Every row gives one point. A path goes straight from each point to the next, and from the last back to the first. The post is the endless flat space through its rows: a point in 2 columns, a line in 3, a plane in 4, and so on, so that a path can go around it. Count how often the path circles the post. Going back the other way cancels.
In the rows, zero is written as 128.

Post (1 x 2)
130, 131
Path (19 x 2)
112, 113
178, 99
194, 172
118, 156
81, 131
108, 83
106, 122
70, 150
143, 169
164, 169
129, 153
163, 146
158, 131
155, 148
146, 116
178, 109
158, 142
126, 156
68, 122
Times around: 1

Post (7 x 8)
139, 74, 142, 109, 173, 128, 178, 133
175, 137, 119, 133, 156, 91, 145, 139
89, 99, 83, 139, 149, 161, 172, 138
181, 152, 131, 155, 93, 92, 150, 86
133, 125, 136, 161, 153, 97, 177, 139
111, 85, 112, 154, 105, 136, 144, 62
151, 157, 132, 148, 125, 126, 125, 144
Path (17 x 8)
52, 81, 119, 193, 77, 121, 184, 96
130, 111, 136, 146, 127, 157, 132, 160
191, 147, 136, 134, 144, 127, 121, 128
156, 120, 101, 124, 160, 115, 140, 115
116, 104, 116, 112, 169, 118, 139, 153
120, 124, 97, 150, 128, 119, 169, 134
191, 120, 61, 148, 140, 111, 153, 114
119, 109, 123, 156, 172, 127, 154, 136
136, 94, 107, 106, 205, 151, 143, 125
73, 126, 155, 189, 112, 113, 123, 86
102, 98, 138, 151, 114, 112, 201, 145
155, 120, 174, 160, 135, 105, 110, 128
196, 141, 109, 153, 124, 133, 134, 89
137, 100, 126, 157, 151, 121, 155, 132
134, 145, 131, 230, 101, 117, 104, 94
140, 112, 99, 135, 194, 109, 231, 122
131, 103, 176, 113, 172, 132, 219, 164
Times around: 3

Post (13 x 14)
135, 154, 150, 119, 139, 121, 120, 135, 161, 120, 120, 126, 133, 154
159, 168, 147, 110, 119, 94, 106, 126, 151, 249, 118, 108, 92, 150
138, 136, 146, 145, 187, 140, 137, 139, 102, 137, 155, 161, 126, 124
109, 134, 145, 122, 132, 117, 143, 170, 121, 113, 143, 124, 73, 142
74, 132, 129, 152, 105, 120, 125, 150, 106, 114, 113, 163, 164, 184
76, 149, 144, 118, 154, 148, 114, 76, 119, 97, 119, 99, 102, 130
119, 158, 94, 140, 136, 165, 134, 114, 141, 144, 96, 75, 143, 108
92, 99, 162, 135, 143, 168, 168, 176, 108, 120, 129, 148, 126, 160
134, 164, 109, 118, 157, 92, 89, 137, 141, 105, 65, 66, 151, 124
103, 122, 162, 153, 157, 78, 154, 181, 148, 133, 123, 154, 140, 147
139, 149, 119, 116, 205, 148, 139, 181, 145, 137, 116, 165, 115, 101
121, 107, 117, 123, 168, 100, 124, 95, 136, 114, 136, 105, 101, 121
80, 149, 116, 115, 123, 155, 166, 117, 74, 130, 138, 122, 119, 186
Path (22 x 14)
93, 114, 136, 112, 144, 143, 121, 134, 101, 127, 144, 65, 102, 120
143, 115, 108, 95, 129, 138, 119, 153, 87, 177, 82, 57, 104, 107
138, 174, 182, 168, 177, 118, 128, 117, 120, 132, 106, 118, 165, 100
133, 160, 121, 132, 147, 148, 95, 124, 108, 109, 109, 145, 129, 150
126, 169, 186, 141, 117, 157, 162, 128, 136, 201, 160, 96, 87, 159
141, 116, 65, 106, 184, 106, 126, 72, 122, 154, 158, 141, 128, 138
170, 147, 135, 137, 157, 105, 145, 150, 152, 171, 149, 151, 171, 109
82, 77, 186, 148, 161, 158, 175, 138, 71, 143, 164, 135, 146, 140
109, 107, 127, 109, 145, 171, 161, 137, 82, 177, 172, 114, 91, 182
94, 114, 177, 139, 154, 83, 90, 116, 159, 98, 93, 79, 105, 153
172, 151, 87, 100, 157, 150, 144, 145, 143, 100, 93, 70, 121, 138
114, 200, 173, 187, 115, 116, 126, 114, 152, 118, 118, 136, 198, 134
166, 103, 169, 122, 157, 138, 113, 149, 134, 147, 157, 149, 113, 112
84, 120, 148, 142, 178, 152, 157, 178, 118, 97, 139, 122, 150, 132
122, 168, 79, 143, 140, 164, 84, 117, 117, 146, 115, 67, 102, 125
117, 150, 143, 170, 156, 169, 129, 137, 140, 98, 124, 122, 139, 121
194, 118, 151, 186, 145, 138, 126, 160, 174, 137, 195, 166, 164, 130
82, 108, 212, 184, 157, 158, 130, 138, 98, 125, 164, 107, 141, 98
111, 115, 147, 145, 142, 126, 145, 156, 90, 189, 97, 103, 128, 104
112, 201, 164, 95, 125, 82, 143, 71, 121, 230, 117, 121, 98, 197
127, 157, 98, 133, 181, 130, 179, 184, 102, 113, 117, 143, 116, 152
45, 131, 116, 145, 118, 132, 121, 157, 114, 146, 77, 114, 146, 160
Times around: 1

Post (17 x 18)
153, 136, 117, 156, 147, 151, 155, 142, 145, 94, 86, 123, 140, 132, 151, 115, 130, 88
120, 129, 138, 108, 173, 143, 202, 152, 135, 125, 126, 139, 183, 127, 134, 127, 172, 105
143, 149, 107, 119, 129, 166, 117, 124, 142, 118, 139, 135, 153, 124, 104, 114, 140, 97
171, 108, 162, 95, 126, 102, 137, 96, 116, 127, 66, 125, 132, 112, 167, 130, 217, 106
116, 131, 147, 107, 140, 159, 116, 84, 91, 105, 125, 171, 155, 135, 171, 103, 129, 158
118, 75, 126, 104, 165, 177, 71, 162, 99, 133, 146, 124, 173, 161, 132, 158, 46, 148
148, 137, 122, 136, 122, 145, 98, 89, 163, 107, 86, 152, 149, 147, 106, 102, 171, 125
163, 125, 169, 144, 112, 143, 84, 168, 175, 130, 138, 136, 148, 119, 112, 142, 111, 138
125, 107, 135, 150, 96, 142, 161, 146, 154, 113, 111, 107, 152, 148, 127, 115, 136, 75
120, 136, 165, 126, 121, 145, 104, 56, 135, 113, 97, 123, 135, 118, 128, 185, 159, 125
142, 121, 145, 112, 150, 140, 158, 106, 155, 165, 157, 136, 141, 179, 155, 143, 124, 147
161, 137, 203, 53, 165, 117, 190, 123, 205, 118, 121, 137, 132, 161, 165, 94, 189, 109
130, 123, 116, 144, 153, 163, 113, 148, 154, 100, 128, 90, 150, 99, 104, 94, 152, 120
133, 89, 88, 114, 142, 76, 125, 111, 192, 110, 161, 118, 101, 118, 132, 165, 148, 98
113, 116, 126, 96, 95, 55, 92, 106, 110, 148, 96, 117, 118, 122, 76, 67, 103, 154
145, 107, 118, 132, 139, 130, 113, 148, 119, 91, 153, 107, 160, 169, 119, 122, 115, 98
115, 133, 153, 151, 140, 156, 117, 110, 87, 121, 113, 149, 110, 143, 102, 119, 145, 137
Path (24 x 18)
173, 99, 155, 144, 145, 98, 137, 118, 123, 43, 104, 85, 161, 128, 142, 127, 168, 64
195, 88, 138, 117, 151, 113, 164, 105, 120, 139, 40, 66, 145, 135, 174, 131, 163, 51
86, 111, 149, 54, 151, 133, 178, 146, 113, 127, 158, 108, 130, 127, 119, 47, 149, 84
121, 163, 110, 126, 115, 163, 90, 104, 174, 80, 131, 81, 160, 34, 170, 109, 206, 122
144, 115, 182, 91, 127, 145, 106, 128, 125, 85, 159, 160, 130, 173, 131, 174, 158, 132
118, 150, 113, 119, 114, 145, 147, 117, 189, 131, 110, 102, 96, 91, 86, 190, 168, 83
171, 130, 139, 156, 112, 146, 109, 133, 192, 143, 106, 130, 174, 187, 130, 143, 162, 105
157, 102, 169, 81, 132, 90, 108, 78, 172, 107, 113, 72, 127, 207, 135, 66, 147, 89
141, 100, 134, 112, 135, 135, 145, 116, 151, 122, 87, 40, 164, 59, 125, 133, 189, 94
123, 161, 174, 132, 124, 186, 93, 88, 186, 61, 115, 118, 133, 114, 90, 141, 147, 127
139, 164, 189, 134, 133, 156, 101, 86, 128, 69, 120, 89, 136, 162, 141, 121, 178, 118
83, 180, 102, 143, 151, 147, 142, 83, 176, 151, 109, 180, 174, 90, 112, 149, 135, 136
76, 110, 152, 99, 145, 143, 116, 79, 122, 134, 186, 180, 153, 125, 121, 186, 80, 144
171, 138, 159, 119, 108, 147, 136, 130, 86, 115, 64, 167, 154, 135, 168, 133, 115, 104
161, 138, 175, 60, 155, 130, 92, 152, 124, 79, 118, 136, 216, 142, 170, 134, 99, 186
148, 111, 118, 87, 134, 124, 123, 162, 177, 134, 166, 70, 149, 120, 109, 149, 132, 59
181, 157, 137, 121, 164, 195, 163, 117, 169, 101, 118, 117, 210, 122, 177, 74, 182, 82
187, 72, 141, 125, 165, 142, 125, 157, 127, 112, 86, 93, 153, 138, 151, 104, 152, 125
119, 84, 131, 157, 64, 102, 139, 127, 145, 201, 155, 116, 173, 122, 90, 76, 162, 148
118, 80, 201, 121, 141, 93, 137, 116, 126, 141, 79, 161, 127, 157, 148, 116, 175, 129
170, 89, 138, 126, 144, 170, 127, 107, 126, 126, 126, 78, 139, 112, 144, 158, 156, 119
109, 89, 115, 70, 113, 125, 170, 144, 129, 114, 138, 132, 181, 138, 104, 133, 141, 122
147, 107, 120, 123, 157, 154, 68, 148, 77, 119, 165, 92, 113, 129, 129, 112, 129, 149
132, 103, 131, 109, 161, 149, 86, 139, 156, 163, 113, 135, 123, 142, 146, 54, 114, 141
Times around: 3
